Each point is reached from the start by the listed moves, each made 0, 1 or 2 times, or once backwards (-1), plus a little noise. Say if it took an odd or an even number of moves. Then give how often each move was made.

Moves:
(1): 35,15,8
(2): -9,23,-10
(3): -9,5,38
Start: 1,3,3
Points:
-7,-12,89 => odd (0, -1, 2)
83,28,-18 => odd (2, 0, -1)
53,-11,-16 => odd (1, -1, -1)
2,4,5 => even (0, 0, 0)
-24,-37,6 => even (-1, -1, 0)

Moves:
(1): 33,6,11,4,4,-1,2,-1,-4,-17,5,0,0,-4
(2): -9,36,1,1,-1,-3,-5,-15,-9,5,2,-8,-6,2
(3): -11,-7,44,0,-8,6,0,3,-7,-9,2,5,-3,6
(4): 1,2,-5,34,-4,2,-6,2,-6,-1,9,-3,2,5
(5): -8,2,-2,0,33,14,2,8,0,5,1,-4,-11,0
(6): 3,-4,-3,1,-11,33,0,2,-5,1,-3,2,0,7
(7): -1,5,3,-3,-2,-8,57,7,-3,-2,5,-11,4,8
(8): -2,8,-3,-1,-6,-1,-5,31,8,-1,-9,8,-2,6
(9): 1,6,6,7,0,10,4,-12,34,2,3,-1,10,2
(10): 7,-3,11,-2,-2,-3,-1,-3,-3,37,0,11,-3,-4
(11): 4,1,2,-7,-2,13,-6,2,1,1,46,5,-4,-9
(12): -9,2,-6,2,6,-1,5,-10,-5,-8,-2,44,1,7
Start: -4,-22,4,14,-5,-11,-15,17,6,-32,9,8,-22,-9
Points:
-1,-69,49,53,-62,27,53,11,-30,5,-34,121,-2,40 => even (0, -1, 1, 1, -1, 2, 1, 0, 0, 2, -1, 2)
-30,30,-68,79,74,-25,-92,41,-30,-18,12,43,-58,-6 => odd (0, 1, -1, 2, 2, -1, -1, 1, -1, 0, 0, 1)
40,63,-10,36,-54,27,43,-29,49,-22,-25,-64,6,14 => even (1, 2, -1, 0, -1, 2, 1, 0, 2, 0, -1, -1)
34,10,-34,-21,12,93,-16,64,50,-34,75,76,-32,-9 => even (1, 0, -1, -1, 1, 2, 0, 2, 1, 0, 2, 1)

Moves:
(1): 16,2,8,-7,-7,5,-3,-3,5,-3,-4,-9,-2,4,-4,-1,-6,1,3,0,2,-10,1,-2
(2): -15,17,0,-3,-4,-3,0,-3,-3,2,3,-5,-5,-2,8,8,7,-4,-2,1,4,-5,6,4
(3): -4,1,19,2,6,12,1,0,1,-1,0,3,-4,-2,4,1,4,2,-1,-1,3,-3,-2,-5
(4): 9,7,1,21,4,-5,-2,-1,9,-8,1,3,-3,-7,-8,9,12,3,3,5,1,5,-3,-4
(5): 3,11,-5,-3,12,-6,-1,0,-8,-1,1,-11,5,4,5,6,5,8,-22,-5,-1,2,4,-8
(6): 4,-1,-12,10,-2,18,7,-6,-9,-13,3,-1,8,12,-2,2,7,-18,-1,-6,-4,-8,0,0
(7): 1,-3,0,8,-8,0,13,4,-2,3,6,-6,0,0,-1,-5,-2,0,-3,5,1,0,-12,4
(8): 14,7,-8,-6,-3,11,-10,11,11,-2,8,7,-2,-5,3,-2,6,4,-6,0,-7,11,-7,1
(9): -9,7,4,-11,7,2,7,-9,22,-4,5,-9,3,-2,-5,1,-13,-8,-2,-13,6,9,-6,-5
(10): -4,8,0,4,-1,2,-1,-1,3,21,4,-8,6,6,-11,-2,3,6,2,-4,-5,0,-3,4
(11): 5,1,-2,-1,11,-7,-3,-7,-3,-2,19,7,-4,2,1,-1,1,5,1,0,13,7,1,6
(12): 8,3,-3,-6,-1,3,10,-15,6,-2,-5,22,-2,3,5,2,4,3,-4,-2,-3,-7,-2,8
(13): 3,3,8,2,-1,-1,7,3,3,-2,7,-3,23,-6,-1,-10,6,-2,-5,4,-1,-8,6,-3
(14): -7,1,-4,-1,-3,-3,1,13,6,-9,-2,7,-1,23,1,0,5,8,5,-2,5,0,-3,-11
(15): 0,-6,2,5,-7,-8,-2,-12,3,-1,-1,1,12,1,19,-4,11,10,9,-7,-1,-5,-8,0
(16): -2,-13,4,-5,-3,-3,2,5,-3,-5,7,2,14,1,-4,19,4,-6,-2,-8,-1,-6,-7,-9
(17): -4,-8,5,-8,2,1,-4,-8,2,-3,-3,-7,-4,-1,-14,-6,20,6,3,-1,1,-5,-3,0
(18): -7,5,-2,6,-2,12,-11,-8,-3,-4,-1,1,-1,-3,-8,0,-16,15,0,3,-4,-11,-10,3
(19): 6,4,-1,-3,13,8,7,3,-4,-7,2,-1,3,1,1,1,1,0,13,7,-1,-2,-5,-1
(20): -3,-4,-1,3,-2,1,-2,-3,6,5,-2,-1,0,4,4,2,2,-1,-1,16,2,3,2,-4
(21): 7,-2,-5,2,3,2,2,4,-1,2,-11,6,4,-7,-4,1,0,0,2,-2,16,-4,-7,1
(22): -2,3,11,-6,-3,5,0,-3,-4,-2,-7,-1,8,0,-6,1,4,-2,2,4,-1,22,-7,15
(23): 0,-4,-2,3,-3,6,4,4,8,0,-1,-6,1,-5,2,1,1,6,0,0,5,2,13,7
(24): -1,-4,1,0,7,-4,-12,1,12,-2,-3,-9,3,8,3,3,-4,-2,0,2,-1,-8,-2,16
Start: -12,-6,-2,-12,-3,-6,-1,3,9,0,2,-8,-13,5,3,1,-10,12,-1,-4,-7,22,-2,4
Points:
-16,67,33,-3,-7,30,-5,17,4,15,26,45,45,22,27,16,20,95,-28,-1,-51,25,-103,52 => even (-1, 1, 2, 0, 1, -1, 2, 2, -1, 2, 0, 2, 1, 1, 1, 1, -1, 2, 1, -1, 0, 2, -1, 1)
-55,-22,-23,7,24,-61,-38,4,32,-11,0,-76,28,28,-26,43,11,88,-2,-52,-13,-34,-121,-24 => odd (-1, 0, -1, 1, 2, -1, 2, 0, 1, 1, -1, -1, -1, 1, 2, 2, 2, 2, 1, -1, 1, -1, -1, 2)
27,-3,-87,-22,60,101,-11,4,28,-21,12,-3,9,11,-31,34,-57,7,-30,-32,-17,-22,-58,44 => odd (-1, -1, 0, -1, 1, 2, 0, 2, 1, 1, 0, 1, -1, -1, -1, 1, 0, 2, 2, 0, 2, -1, 1, 2)
37,13,6,34,46,19,32,4,11,-46,-10,1,-12,84,-49,40,46,21,-34,-38,63,60,-25,27 => odd (1, -1, 2, 2, 2, 2, 1, -1, 0, 1, 2, 1, -1, 2, -1, 0, 0, -1, -1, -1, 2, 2, 1, 1)
-9,29,0,73,5,9,17,37,26,12,19,-44,101,59,52,2,76,-2,-42,-3,-19,17,-39,-45 => even (-1, 0, 2, 1, 2, 2, 1, 1, 0, 2, -1, -1, 2, 1, 2, 0, -1, -1, 0, 2, 1, 0, -1, 1)
37,48,-9,-22,32,52,83,-28,3,-81,-10,-50,-2,25,-32,30,-27,-36,-27,-33,-1,-6,-14,-44 => odd (2, 0, 0, 1, 2, 2, 1, -1, 2, -1, -1, 1, 0, 0, -1, 0, 0, 0, 2, -1, 0, 0, 0, -1)
